Each point is reached from the start by the listed moves, each made 0, 1 or 2 times, or once backwards (-1), plus a little noise. Is the number of moves made odd or even? Then give how often each move was made.
In the rows, 128 means zero.

Moves:
(1): [148 149 136]
(2): [122 137 147]
(3): [154 123 142]
Start: [134 129 127]
Points:
[127 120 169] => even (-1, 2, 1)
[136 192 167] => odd (2, 2, -1)
[194 174 175] => even (2, 1, 1)

Moves:
(1): [133 137 132 116 100 141 115 130]
(2): [134 152 112 138 128 146 138 129]
(3): [124 123 134 140 113 133 126 146]
(4): [ 92 107 118 152 148 131 127  92]
(5): [157 127 124 139 124 123 120 116]
(6): [141 117 123 124 146 145 124 122]
(7): [148 117 117 117 118 136 149 119]
(8): [128 128  98 125 117 122 113 144]
Start: [130 132 129 121 137 148 135 121]
Points:
[202 187 124 112  73 190 213 148] => even (0, 2, 1, -1, 0, -1, 2, -1)
[130 177  65 109 121 213 129 146] => even (1, 2, 0, 0, -1, 1, 0, 1)
[121 173  35 112 182 195 107 148] => odd (0, 2, -1, 0, -1, 2, -1, 2)
[135 146 117 193 108 190 184  93] => odd (0, 2, 2, 1, 1, -1, 1, -1)
[122 146  70 201 139 195 101 130] => odd (0, 2, 2, 1, 1, 1, -1, 1)

Moves:
(1): [115 143 131 139 137 123 133 116 126 128 119 126 121 126 134 128 126]
(2): [138 138 133 130 141 124 147 128 146 138 141 138 116 141 140 145 153]
(3): [130 120 145 141 135 158 125 136 112 131 131 139 134 115 128 111 145]
(4): [135 126 127 132 140 117 116 138 136 137 139 134 138 136 134 135 120]
(5): [123 124 132 122 120 136 121 119 120 143 127 122 138 134 130 138 123]
(6): [138 125 122 135 144 127 132 126 129 124 113 128 137 145 118 129 119]
(7): [136 135 132 116 117 109 125 132 119 126 131 135 130 114 123 132 141]
(8): [133 124 126 134 123 128 132 121 127 126 144 130 135 127 125 132 120]
(9): [121 123 135 134 131 124 129 126 107 140 135 135 110 138 124 116 123]
(10): [130 131 130 129 130 129 124 134 124 122 124 137 122 124 120 153 131]
(11): [138 133 130 116 126 126 115 122 137 128 132 129 130 123 120 121 117]
(12): [130 127 140 133 117 125 128 129 133 137 133 118 127 140 131 131 132]
(13): [136 124 138 125 133 123 109 121 123 115 109 138 120 139 133 127 140]
(14): [114 134 136 130 120 138 123 119 144 143 132 158 127 124 125 123 124]
Start: [128 147 124 140 121 111 144 120 115 122 136 127 125 124 115 133 142]
Points:
[163 172 114 144 100  39 164 125 172 167 205 162 177 147 113 249 136] => even (0, 1, -1, 2, 1, 1, 2, 2, -1, 1, -1, 1, -1, 1)
[179 148 176 175 153  46 117  94 100 181 176 154 125 222 106 161 119] => even (1, 1, 0, 2, 1, 2, 1, 2, 2, 0, 1, 2, 1, 0)
[158 139 167 134 147 105 141 138 107 147 164 137  47 188 137 160 199] => odd (-1, 2, 0, 0, 0, -1, -1, -1, 2, 1, 1, 1, 1, -1)
[130 166 130 171 145  64 120 149 131 109 110  71 145 137 138 139 126] => odd (2, -1, 0, 2, -1, 0, 0, -1, -1, 0, 0, 2, 0, -1)
[170 113 170 190 158 171 178 147  93 155 198 131 107 163 134 126 209] => even (-1, 2, 2, 0, 0, 0, -1, 1, 1, 0, 0, 1, 0, -1)
